Each wall is flat, endless, passes through zero and stands at right angles to its row. A trip goes straight from one point to another. List the walls that it crosses, first one first.

Walls:
(1): [-24,18,-5]
(2): [28,-11,-29]
(3): [33,-4,-40]
(4): [-40,-17,-17]
(5): [25,-37,-1]
Trips:
[34,28,18] to [60,-16,-6] => 5
[-55,-1,-19] to [5,28,-13] => 3, 2, 4
[-30,-11,16] to [-8,15,15] => 4
[2,16,6] to [4,10,-12] => 3, 2
[-35,9,-7] to [-7,28,-19] => 3, 2

Walls:
(1): [-23,-15,-37,7]
(2): [10,35,-16,1]
(3): [23,24,27,5]
(4): [16,20,1,-7]
(5): [39,-41,16,1]
(6): [-9,-17,2,-12]
(7): [11,1,4,29]
Trips:
[-4,14,13,-19] to [26,22,-16,-29] => 6
[41,-12,-19,-15] to [-7,-20,7,-16] => 6, 3, 2, 4, 1
[-16,9,-19,12] to [8,60,-10,1] => 4, 3, 1
[-22,13,28,9] to [-7,26,32,5] => 4, 2

Walls:
(1): [-48,13,-17,-35,28,33,-2,4]
(2): [-60,-8,28,4,-3,9,-9,17]
(3): [-12,3,-12,-18,18,6,-14,9]
(4): [0,13,-4,12,15,37,-18,-18]
(5): [6,-10,-36,14,8,-4,11,-1]
Trips:
[-19,-1,-16,-32,0,15,-22,-24] to [-5,5,-8,10,13,-27,-19,12] => 5, 4, 1
[-27,-27,28,-8,16,0,2,1] to [-15,15,-2,-14,-13,17,14,9] => 4
[7,-12,-21,-12,11,22,1,-27] to [-21,21,-24,-26,-36,37,32,7] => 2
[14,12,-8,-22,-23,-7,26,-14] to [8,-18,8,6,6,6,15,-19] => 4
[13,-2,10,5,16,-2,11,20] to [9,-20,-16,-12,-12,11,14,32] => 3, 1
[0,-8,-39,40,-2,-8,-3,4] to [16,4,12,-19,-22,-9,22,2] => 4, 5
[11,19,9,-37,23,-8,-38,13] to [5,-8,-24,-5,11,-3,34,-22] => 5, 4, 3

Walls:
(1): [-28,-2,-17,9,-23,-29,-22,29,21,-19,-1]
(2): [-7,13,27,-15,4,-48,8,14,-14,-19,3]
(3): [-8,-1,-11,-9,-1,-11,29,-18,-7,20,-46]
(4): [18,6,23,-6,-1,-9,17,45,11,-2,-26]
(5): [-25,-17,-45,-21,0,20,49,-27,-56,30,-29]
(6): [-9,-19,-25,-7,-12,-11,-6,-9,1,-22,6]
(7): [-13,-43,39,22,-1,12,-15,6,-3,-1,-22]
Trips:
[-8,35,15,-3,-49,-3,3,-15,14,-37,47] to [-13,-17,26,-29,48,18,14,-31,-4,42,-11] => 1, 6, 5, 3, 7, 2
[6,-27,15,52,0,4,16,-5,-1,-15,-16] to [30,37,29,1,-12,-10,-29,23,-23,6,-21] => 2, 3
[-6,11,-24,-43,22,39,-46,30,-4,12,15] to [18,9,20,-22,-34,39,-21,-4,30,-16,11] => 1, 4, 7
[-37,9,48,-16,2,-34,-43,-9,-35,19,-33] to [0,-16,-21,27,-4,-4,-31,29,-2,-18,-9] => 6, 3, 2
[-6,-36,-16,-22,12,5,-1,-12,25,-26,11] to [8,-48,30,3,-38,-13,27,35,18,12,21] => 4, 2
[-12,-7,-11,-21,-17,24,6,-2,-41,-10,-1] to [-33,-13,27,22,-9,28,26,-20,4,34,23] => 7, 6

Walls:
(1): [27,3,3,-29,-14,10,10,35,-12,-38,12,-7,8,-27]
(2): [48,-17,-5,11,3,11,-4,-11,9,3,22,1,-18,-1]
(3): [-2,-5,1,-13,-6,0,-21,0,-1,9,-5,13,-6,5]
(4): [0,11,-8,-60,-21,-30,-26,-11,8,-9,13,-15,-4,1]
(5): [8,8,18,28,-4,16,13,-4,9,15,13,17,16,29]
Trips:
[-4,-23,10,12,25,-1,8,-6,5,-2,-9,11,-2,-23] to [-5,-1,-6,7,33,3,1,12,15,-3,32,16,11,22] => 5
[-27,26,13,2,-15,0,-9,0,1,7,-9,-1,12,-8] to [1,14,16,10,-6,-17,9,-26,12,1,9,10,-23,-10] => 3, 2

Walls:
(1): [16,13,-25,8,8,-26,13,-28,1,9,-3,-2,30,32,26,-6,-16,-37,16,-54]
(2): [-3,16,-46,21,8,-30,31,-2,-21,-30,-2,-18,20,-19,-9,4,23,10,-14,13]
(3): [45,-24,-17,19,10,34,13,-8,11,-20,25,50,29,-5,19,41,-44,-6,-23,25]
(4): [-25,-35,24,26,35,-13,-1,-8,46,-30,-16,-29,27,-10,4,-11,7,36,1,-34]
(5): [12,36,33,-15,-2,-33,5,-13,26,31,3,-42,1,26,27,-57,14,13,45,37]
(6): [-38,-10,33,-14,8,-7,24,60,-47,-44,15,9,-29,-12,-23,-15,22,11,-9,0]
(7): [38,-6,15,-2,-17,-2,-2,44,-8,5,21,-26,17,15,-9,-7,-5,32,-44,-19]
(8): [-21,38,-32,-34,5,-23,2,38,-6,-22,-28,16,-3,-14,-3,36,20,-17,-11,-26]
Trips:
[13,3,-1,45,9,-25,44,3,-14,-41,-29,-31,27,16,11,18,-2,11,1,-56] to [-15,2,-11,2,-32,-35,-6,-7,6,10,-21,35,22,22,11,-5,5,8,29,-30] => 6, 7, 5, 2
[-23,5,-16,-36,-2,5,15,-21,24,6,-13,-1,25,-6,39,-6,4,30,11,-10] to [9,8,37,33,-1,26,15,34,31,47,-4,-10,21,-7,-7,13,13,34,18,24] => 2, 8, 1, 7, 3

Walls:
(1): [9,10,-24,9,-11,12,3,-4,-7,0,-13,4,30,-2,-8,12,4,13,0,21,36,27,-4,-28,-45,-27,-19,-14,-6,-1,3,5]
(2): [6,-23,2,22,36,12,-16,9,-15,3,-2,-33,22,19,17,-19,24,37,3,13,15,4,29,26,-20,1,-13,3,-3,-13,-9,-11]
(3): [-20,-35,-12,17,-24,39,-20,43,-4,0,-5,28,-10,11,-10,-17,-21,27,11,11,-11,-9,-31,12,2,-17,1,35,1,19,9,15]
(4): [-12,-2,-16,37,-14,-9,-11,-15,-17,25,31,-13,24,13,28,-13,-24,-9,-3,10,-10,-10,-5,3,14,14,-15,-15,-18,6,-27,-19]
(5): [15,12,15,27,21,11,-1,28,5,-16,34,-4,35,16,24,3,4,-2,19,1,-3,-8,-9,20,26,13,17,-25,-9,11,0,-10]
Trips:
[-20,4,7,-3,7,8,22,6,-7,24,21,24,0,-1,-31,23,13,-11,18,29,18,-7,1,15,-6,-1,-13,-3,2,11,-3,-15] to [46,37,-20,7,12,11,-18,3,3,-5,5,1,16,-7,15,-18,5,15,5,3,7,18,-15,-30,-50,4,20,1,-1,1,7,22] => 2, 3
[1,-31,-12,8,-13,15,-13,-4,-15,-2,-27,34,-46,6,-8,-17,1,-7,32,10,-25,2,-3,10,-5,-1,-33,23,-26,-8,3,7] to [-4,7,16,27,15,-30,24,-6,-5,13,9,2,-14,-5,3,5,-7,-11,3,34,-20,-1,-13,6,3,38,-23,-18,-12,-30,27,-5] => 4, 3, 5
[12,18,17,21,-23,31,10,-7,-3,4,12,-6,-8,15,14,1,2,0,13,-10,5,-10,-17,1,5,-5,18,-36,5,4,24,2] to [41,0,-9,-48,23,11,6,0,29,-2,-18,8,13,28,12,-20,-1,18,-12,7,7,9,-24,0,8,-18,-18,-22,23,-16,9,-32] => 3, 4, 2
[-7,-31,-24,8,-33,4,-17,-24,-2,-7,8,-11,5,-13,27,-1,-25,26,-16,-4,-15,-21,-16,7,-12,37,-12,-20,9,10,-9,15] to [6,25,-4,-13,9,-20,-7,6,9,-41,15,25,6,-3,37,4,11,9,-9,10,-10,24,12,-20,-2,-2,-3,11,-15,-12,8,-13] => 5, 1, 3, 2, 4
[-3,28,-16,6,15,7,2,23,36,-35,14,22,5,16,-26,25,-4,13,28,-26,11,5,17,4,-34,21,-3,31,16,-5,21,-56] to [-18,27,-2,-10,-41,1,-24,-3,8,-1,18,12,18,4,-2,-14,41,9,12,3,11,-21,22,-16,14,-21,16,-3,-27,0,-5,-5] => 2, 3, 4
[-32,17,8,-2,26,13,-12,-30,5,21,-21,24,31,27,45,-26,16,-17,11,5,0,26,2,-25,16,-15,-17,-2,7,-11,17,11] to [-16,-5,22,4,5,18,-3,-4,36,-25,-7,-21,-22,7,-38,16,-4,-1,21,14,-11,-4,-19,-1,29,-27,-6,9,8,-32,8,11] => 4, 5, 3, 2, 1
[-7,-5,14,-22,-7,38,3,-8,-3,-8,-6,-40,-4,-12,4,-4,-1,-16,7,19,7,55,32,13,-34,18,-17,-19,-14,9,-49,13] to [-3,-18,-17,-4,-4,14,-8,1,5,22,-16,6,-5,3,1,-20,-3,-17,-22,15,2,7,-29,-5,20,3,-15,24,24,-6,8,-46] => 3, 1, 2
[-7,-1,-14,-20,-33,11,-1,4,-10,7,10,-19,8,-20,10,1,-29,-10,-22,18,-6,42,1,-35,15,-11,-2,-1,-10,-15,8,20] to [-12,13,-25,-7,13,-27,5,6,-11,0,-13,17,-42,1,1,8,31,-7,23,17,-10,5,-10,-6,13,3,12,-5,-28,38,2,-13] => 4, 3, 1

Walls:
(1): [-3,37,31,-1,-5,-8,-19,-10,-30,-6,-5,-21,-23,-11,-7,5,0,28,17,-4,-24,0,-4,-1,-8,6,-4,31,17,13,17,4,-17,-5,19,-1,19,24,6,-36,0,21,0,-3,-14,-9,8,-1]
(2): [16,-16,0,-1,25,-16,-21,6,-1,12,-2,-25,2,-12,-25,-25,13,-6,-12,-9,-3,-3,13,8,-34,7,9,3,-16,-4,4,-10,-16,-21,8,-32,17,-2,22,12,7,28,-5,-16,-11,5,16,13]
(3): [-27,6,1,-2,-2,3,-15,12,5,-2,-12,3,1,9,0,-6,1,-17,-3,-1,11,34,-11,4,15,-7,-18,0,18,2,-9,-2,-2,-2,-9,15,-24,4,-35,-25,-10,-5,-5,-13,-16,-19,2,0]
(4): [3,9,-4,19,-3,-12,-20,7,17,-15,-6,-12,-8,17,25,-28,-4,-14,11,-1,4,-3,-12,1,0,19,6,26,7,23,17,17,5,-13,19,17,16,6,-15,-8,-7,-23,21,6,-6,21,-27,10]
(5): [0,1,-32,-10,8,-13,9,4,40,15,-20,18,2,11,-4,-12,29,-11,-4,6,9,24,13,-9,-5,-13,11,12,30,-13,24,-9,-27,-3,2,-9,-11,17,6,36,15,6,-4,-6,7,14,0,11]
(6): [1,4,-3,-7,-1,-11,16,-32,4,-5,-1,16,-9,7,-17,-5,18,-4,2,5,-36,32,5,-16,-48,9,-4,15,32,-7,-11,21,10,-16,-12,0,14,4,0,-16,2,-8,0,19,-6,-2,18,29]
(7): [-27,-2,12,12,-8,7,5,-18,2,3,2,18,28,9,-8,12,-1,0,-6,10,-10,-1,13,9,30,-28,10,-3,24,-7,-5,7,14,-3,5,-7,-17,6,-7,-32,-4,-8,3,-2,-3,-16,-15,-5]
(8): [-24,22,10,-23,27,-12,8,2,-14,2,-14,-12,-17,16,-3,-11,7,-5,2,5,-15,35,9,-3,-9,-19,-9,0,-7,-3,18,-22,3,-17,-6,-9,2,-2,17,-8,20,22,6,18,26,-5,14,-18]
(9): [-6,36,28,-13,-25,-15,12,10,-9,23,34,10,24,-16,-13,-2,9,2,-4,10,-16,6,5,-18,0,-37,-20,-2,17,22,3,-7,-11,2,-2,12,3,-6,10,8,-8,1,10,-18,8,-10,7,-13]
(10): [6,-22,1,-26,-16,1,-10,15,-3,-26,-5,19,0,31,11,6,-17,9,14,4,11,7,7,-26,12,2,-17,4,32,-20,-10,0,-4,9,-35,28,-5,13,-18,-14,-32,-10,-5,5,18,25,-12,-5]
(11): [15,25,9,-19,40,-2,-15,-3,-4,7,7,-38,15,15,6,-11,-1,-6,5,15,0,-41,-27,8,13,7,-32,-22,8,-27,12,-6,-16,0,22,-18,-3,-14,-13,-5,16,19,-11,3,3,-1,-12,24]
Trips:
[-17,12,-1,-4,6,1,-14,-19,5,13,-2,10,-21,-2,-6,-3,-2,10,2,-2,-14,8,11,37,3,-40,-9,12,-24,3,14,-24,-7,9,11,20,16,7,11,32,-18,-6,6,13,-5,12,-8,0] to [17,-6,-27,18,18,-6,-6,7,-1,-22,-22,3,9,-20,-17,7,-6,-7,11,30,-7,-23,8,-15,-16,-6,10,22,1,19,-20,7,-14,3,-2,-25,5,-25,32,32,-6,12,-41,4,-1,-12,22,7] => 4, 1, 6, 9, 8
[0,-19,4,-2,-18,-3,-19,-21,14,-2,-22,23,-4,11,18,25,6,29,-3,-33,0,-2,14,3,-14,1,-14,11,11,-16,-2,9,-11,6,-9,8,-20,17,40,13,11,0,-17,2,15,-3,-15,12] to [-16,-4,-10,-11,-16,-10,50,8,23,-4,6,45,-1,13,-3,14,-18,5,-7,-3,24,-6,-12,-16,-9,-19,-1,-3,22,8,18,-8,5,5,-31,14,21,-2,-23,-9,-22,20,23,3,0,36,-18,15] => 1, 9, 4, 3
[-1,-6,11,13,-3,-6,-3,-15,41,-4,21,10,11,16,-9,-26,-19,14,17,-24,-15,-12,20,-5,-11,-23,-13,2,19,-3,-15,-3,8,7,-15,-9,-1,9,-1,-23,12,-10,-19,9,-14,12,-8,-7] to [4,-32,-5,-9,6,-1,-33,7,-2,5,16,-8,-10,-24,-10,32,-12,2,-23,-13,-6,-2,24,-18,-13,-14,-16,-4,-17,-23,19,-3,-12,-9,7,-14,-46,15,-18,-21,6,1,5,3,2,-15,-6,-6] => 4, 5, 2, 9, 11, 1, 6, 8
[-5,3,7,-7,-10,30,-15,-19,-9,4,41,-45,28,-11,-11,-4,16,0,28,-22,20,11,-16,-4,4,20,16,9,-8,34,12,8,-3,1,-6,-29,-1,48,8,19,-2,0,24,-28,-19,-15,19,3] to [-19,-6,20,-3,-26,-28,11,-12,-11,8,9,12,-2,-8,-19,-22,17,-9,-11,-29,10,16,-16,-16,-2,11,24,35,-13,19,32,-14,16,-9,-17,23,36,14,22,19,18,-35,-28,28,10,-1,-18,16] => 6, 5, 8
[-2,9,13,10,-2,-3,10,8,-4,-4,25,-18,-26,-40,-15,-3,18,1,8,15,13,-1,-8,-17,-5,-6,-4,5,7,22,25,6,-23,-9,-16,13,19,2,-25,-8,-15,1,16,-3,-10,-27,14,1] to [-6,-27,22,28,-22,-12,-29,15,-2,3,-22,8,24,-44,-10,18,3,13,17,1,-16,-2,14,-12,-8,-35,18,-3,29,-29,-6,6,1,31,-26,8,-3,-6,-15,-6,5,0,-15,17,-27,-37,-24,-13] => 2, 4, 7, 10

Walls:
(1): [10,-17,-20,1,-12,-20,0,-12,-7,10,-28,0,-24,14,-47,-17,10,-9,-2,15,7,-21,22,20,-8,-17,28,-12,-53,7,2,2,7,-20,-10,-1,-18,12,20,-2,22,14,6,0,3,2,-5,0]
(2): [4,-3,-10,-9,-31,24,-5,-15,21,14,-6,-8,-12,-1,15,9,15,2,-7,26,-23,20,-19,25,4,-16,-13,-27,9,1,7,-32,-2,-7,2,27,4,-26,1,-6,47,-7,-2,-7,-7,1,-3,-16]
(3): [9,-12,11,-24,10,5,-15,-2,9,-31,25,19,-29,-24,-29,31,-25,6,9,12,14,-3,-18,8,8,9,6,9,-21,-11,-16,-32,-16,-22,-12,-15,20,-11,-6,-32,18,-39,-5,33,-8,14,-7,-2]
(4): [22,-3,-5,-28,17,1,20,2,-15,-23,-10,10,-3,17,39,17,1,7,-7,-5,-10,-8,-17,9,-5,18,4,-6,1,8,3,0,-14,10,7,-52,-36,-25,6,4,10,18,-14,-4,24,-10,-6,28]
(5): [0,-1,12,-26,10,18,-7,-20,-1,-17,-7,22,-22,5,42,-28,-24,4,-8,-30,17,-21,17,-6,-7,17,-12,-13,41,-16,7,0,-10,-10,-14,11,-5,-2,34,-19,8,-17,-3,-25,-3,19,10,-19]
(6): [22,12,27,-14,-5,13,2,11,-15,-10,9,0,11,10,15,-9,20,-20,-15,29,25,14,2,-14,34,0,0,-2,-17,0,20,-12,25,-11,-9,34,-19,28,18,-3,32,2,-14,33,15,17,3,3]
(7): [6,14,-17,5,14,11,1,15,19,-6,13,-17,15,-6,-7,-8,11,-27,-11,-19,4,-9,2,8,-22,4,12,15,-16,-20,-7,14,-9,-21,-3,-10,-16,-23,4,11,-5,6,-13,7,-5,-19,10,14]
(8): [-28,-4,2,-20,-1,35,12,12,-40,-1,-11,-30,10,18,1,-16,21,-19,7,36,-2,-6,-5,-22,-4,-32,-6,-14,30,15,-23,-18,-25,16,-1,-1,13,0,-1,26,18,-14,-17,33,-17,-12,3,-1]
Trips:
[-18,-13,-7,8,-3,25,-15,-3,13,4,-26,10,-16,-37,14,-3,27,-15,22,19,-1,-20,4,-9,-1,-5,-7,-14,1,14,-8,5,6,-14,6,17,3,23,-14,-3,23,-2,-6,4,14,-24,-1,14] to [23,1,7,2,16,0,-6,-17,10,-8,-3,-9,6,-11,-27,-12,36,13,-27,9,-9,-7,25,1,-28,26,-2,-5,-38,10,-1,37,31,16,-6,-13,14,3,-8,19,-10,-2,-23,5,-7,-7,4,-20] => 7, 2, 8, 6
[-8,13,-1,-10,42,-24,26,-31,-7,3,-15,6,-25,9,25,-33,17,0,-5,1,-2,-21,1,8,0,-37,-16,12,8,-5,4,13,-5,-9,9,-26,8,-28,0,-15,-13,-1,18,-5,29,-10,18,11] to [-4,-11,-44,21,16,3,3,-21,-5,8,1,8,-2,14,19,-1,11,4,2,-9,-20,14,24,6,-39,-4,20,15,-17,-41,10,-4,27,-5,8,5,-3,-6,-8,25,20,-11,32,1,-5,-11,6,8] => 8, 2, 5, 4
[4,12,-3,4,-4,22,-7,1,-7,22,-6,-10,-4,17,-6,-4,-17,5,-18,31,3,-7,-13,-21,-28,-2,10,-10,2,30,-18,-32,42,-11,4,-12,29,-19,-14,26,-14,29,-41,35,-4,18,-15,-33] to [4,0,10,0,9,-20,-11,-7,19,-20,-29,15,28,28,27,17,12,14,-31,-27,-19,-2,-14,-8,8,3,-5,-5,-4,9,-24,-23,-23,0,7,-7,22,20,0,-17,27,-13,-4,15,-12,-3,30,-14] => 1, 4, 5
[12,-4,0,7,14,-40,24,9,17,12,-16,4,26,-12,5,-16,-15,8,-17,-30,1,-2,-25,34,-22,0,-14,-12,-1,-8,6,8,-20,41,-5,1,-13,-8,0,6,-13,22,-5,-15,23,6,-13,-6] to [-5,3,-9,1,-8,1,9,-28,14,-46,-17,-6,9,27,-15,14,9,10,-26,10,-7,22,7,38,1,24,-4,22,-31,-9,9,-3,-15,3,-4,0,16,-8,-19,-22,-12,-4,20,-6,-2,19,7,24] => 5, 1, 3, 2
